Every row gives one point. To make a cloud, some directions were put in groups of two or more. Within a group, all points are equally far from the middle, so they leave a hole (a ring in 2 directions, a hollow ball in 3). The other directions are filled evenly. Then the cloud was stretched, turned, moved and blurred a little. Count the holes, and give their numbers of directions, smallest first.

Cloud, 13 rows:
[[-36 -13]
 [ 10  50]
 [-40  15]
 [ -7  50]
 [ 17 -32]
 [ 41  -7]
 [ 18  47]
 [  1  50]
 [ 22 -31]
 [ 32  38]
 [  4  51]
 [ 43  23]
 [-33  32]]
Holes: 1 (2)

Cloud (21 x 3):
[[ 44  10   9]
 [ 41  16  23]
 [ -2  32  23]
 [-28 -37  35]
 [-15 -53  -9]
 [ 30 -44 -55]
 [ 33  21  -6]
 [ 38 -34 -53]
 [ 33 -42 -33]
 [-40  -9  -8]
 [-34   2  17]
 [ 37  10 -39]
 [-20  22 -16]
 [ 35 -39 -48]
 [ -4 -54  18]
 [ 34 -40 -56]
 [ 14 -54   1]
 [ 45  15  30]
 [ 43   6  -3]
 [-11 -49  42]
 [ 18 -53 -12]]
Holes: 1 (2)

Cloud (28 x 4):
[[-32  32 -55  27]
 [ 15 -31 -16  34]
 [-49   7  15 -44]
 [-52 -11  23  -5]
 [-28  31 -33 -60]
 [-27  30  -5 -59]
 [ -1 -39  -8  29]
 [ 27  20 -25  18]
 [-13 -40  -4  27]
 [-49   4  17 -15]
 [ 30  -8  29   1]
 [ 12  29 -11 -58]
 [ 31   6  -7 -24]
 [ 32  -8 -26  -6]
 [-47 -19 -41 -18]
 [-48  12 -52  11]
 [-47  13  -8   4]
 [-17 -37 -54  23]
 [ 24  16  28 -59]
 [ -2  40 -37  26]
 [-20  34  23   3]
 [-50   7 -59  28]
 [ 32  10 -50  18]
 [ 19 -32  13 -34]
 [-31 -37  37  23]
 [-39 -29 -38  -1]
 [ 27 -18 -34  -1]
 [-31  32   1  26]]
Holes: 1 (2)

Cloud, 49 rows:
[[ 45 -29 -28  10 -24  49]
 [-44  -5  19  55 -24 -10]
 [ 35  -9  31  43 -34   5]
 [-12  46   5  45 -18 -25]
 [ -4 -21  38 -16 -25 -28]
 [ -6  45  11  17  14 -40]
 [ 11   0  16 -38 -23 -31]
 [ 30  17 -57  10  25  28]
 [-23 -42 -29  44  29  -6]
 [ 20  -4  28  16 -10 -47]
 [-31 -38 -13 -10 -54  24]
 [-40 -18 -10 -23  33  41]
 [-28 -15  33  -3 -18  60]
 [-47 -14 -55  -1  13   3]
 [ 23 -36  -4 -36  17  41]
 [ 15   9 -47 -35   7 -19]
 [-12  44  27  37  16  51]
 [ 24 -46 -19  36 -20  52]
 [-44  27   8  -5 -38  45]
 [ 29 -34  -8  31  31 -28]
 [ -6  48  25  28  22  49]
 [ 50  20  14  35  31  20]
 [-25 -37  -3 -15 -53  27]
 [ 38 -10 -14 -20 -38  47]
 [-48  20  -1  -7 -43  39]
 [-36 -24  28  35  -7 -30]
 [-59   2  27   7  -8 -17]
 [-25 -47 -25 -11 -47   0]
 [ -5 -21  51   2 -37  14]
 [-43  20   3 -16  43  15]
 [ 28  -8 -30 -12 -58   9]
 [ 39   4  14 -35  13  41]
 [ 33  28 -27  49 -39  24]
 [ 30  44  26  15  30  33]
 [ 20   2 -55 -11 -14 -29]
 [  0  51  27  30  13  48]
 [  7  34 -19 -32  31  37]
 [-30  34  -6  55 -14 -23]
 [ -8 -32  16 -24 -50  23]
 [ 41 -17 -50   4  24  -7]
 [ 16 -36 -11  43 -44 -16]
 [ 43  29 -19  51   8  39]
 [  0  23 -45  45  40  10]
 [ 42  27  38   4   2  35]
 [ -9 -53 -40   8  23  35]
 [ 39  -1  15 -33  -4  47]
 [ 21 -49 -29 -18  16  36]
 [-25 -45 -25  44  -8 -26]
 [  8 -42   3  50  34  27]]
Holes: 3 (2, 2, 2)

Cloud (82 x 8):
[[-21 -26   8  10 -23  -1   2  -6]
 [ -7  18  -4 -17 -22  -6   1 -16]
 [-23  -4 -18  -6   6 -33   5  11]
 [-39 -21   3  -9   1 -23  -7  -6]
 [-10  -2  21  11   3  13  -6  -9]
 [ 11  15  22 -12  24  -7  12   0]
 [ 10  21   4  -8 -23  13  -3   6]
 [ -3  -6 -20  16  30   4  28  11]
 [-16 -28  20   8   2  11 -22  -6]
 [ -2  -5  16 -36  -5   3  12 -10]
 [-25  17 -11  19 -21  -2   8 -28]
 [  7  16   9  -7  -4 -18  -7   5]
 [  2  13   8   1   3 -28 -19  12]
 [-28  -8  15  15   9   2 -21 -19]
 [-11 -13  -1 -10  25 -13 -14  60]
 [-22 -25   7  11  14  -5  -3 -18]
 [-33  -3   4 -19  -1  -3  12  15]
 [  1   2  -7  17   5 -26 -10   0]
 [-26 -24 -11  11   2   2 -14  -2]
 [ 18   0  -1 -12  22   6   2  36]
 [-15 -21 -30  -7  21  -3  -7  35]
 [ 16 -21 -24 -20  -5 -15   3  14]
 [-13  10   1  -9  28 -12  20  18]
 [ -7 -39 -18 -10   3  -6   4  15]
 [-11 -31 -10  -1 -17  -9  28   9]
 [ 10 -25  -2   0  22  -6   8   0]
 [  6  10 -12 -24   3  -3   4 -36]
 [  8 -13 -27 -14  11  -8  -5  13]
 [  1 -12 -15 -11   2 -27  -7  29]
 [-27  26  -1 -13 -18  -3   1  10]
 [  7   2  -7   1   5   6  21 -12]
 [-10 -24  -1   4 -20   3  -1  -2]
 [-27 -28 -24 -17  -7   6   6  -1]
 [ 15  10   1 -12   3  -9  -5  25]
 [-34 -19 -28 -15  -4 -18  -6  -7]
 [  4 -11  11 -21   6  13  -8   4]
 [ 16 -34 -11  -6  18  10 -13  12]
 [ -2 -11  13 -23  -6 -17  -1 -19]
 [ 12 -24  -2   1  20  18 -11   1]
 [ 10   2  16  20  29  -4 -18  39]
 [-20 -32   9  -6  12  17   2   7]
 [-20  -7  12 -22  -9 -28  -5 -16]
 [ -1  -8  -8   0   9  -5 -17 -27]
 [-31   7  -5   3  -6  -4 -12  11]
 [ -9 -29   7  -6  24   4  -7   1]
 [  1  15  15  -9  -2   0 -14 -14]
 [-17   6  -8 -17 -16  -8   9   8]
 [-20 -15  14  -8  27  -1  27 -25]
 [-15   1   8  15  17  19  15  12]
 [-33   3  20  -6  -4   0  -7  -7]
 [-19  19   4 -22 -25  -1   0   1]
 [  3 -24   5   2  15  16   4  11]
 [  2   4   7 -22  16 -20 -28  11]
 [ 13 -13 -28 -21  19   3 -14  19]
 [ -6 -27   4  -3  13 -11  -6  -4]
 [-26 -10   6  18  21   6   2 -31]
 [-10  -6   1 -24 -21  -5 -19   2]
 [-11  -9   1  17  -6 -41  -4  11]
 [  1  -8  12  -7   1 -15  -9  13]
 [-10   3  -8 -24  22   5  16  -3]
 [  0 -18  17   4  -7  17  -7   9]
 [ -8 -15  34 -17   5  28  11  12]
 [-15 -13  -2 -27  29  -4  15 -17]
 [  2   7  -2 -10  10 -17 -20 -13]
 [-11 -26  -5  -3  -8  20  -1   4]
 [  0 -18  14  -9   5 -11  36 -11]
 [ 19  12  -1  16  -5 -27   7  -1]
 [  8   0  -9  14  16   4   3  -8]
 [ -1 -11  33 -23  10 -27  -1   5]
 [-11 -27   5  24   1   2  28  17]
 [-22 -33   6  -2   0 -25  -6   4]
 [-22  -5  10  16   0  -8   7 -11]
 [  0  -7  -8 -11 -13 -21  14 -39]
 [ -3 -13 -10 -11  10  20  -7  18]
 [ 12   1   8   9  12  33   4   7]
 [-13 -22  -4   4  16  10 -21  34]
 [  4  -4  -4  19   5   2  31   3]
 [-29  -1  22  15 -20 -27  11  -8]
 [-16 -17  24  -9 -10 -29 -11  -2]
 [ -2   8  -5 -26 -10   2  11 -25]
 [  9 -26 -13  13  23   4  21   8]
 [  7  -2   6 -22  11   6 -24  26]]
Holes: 0
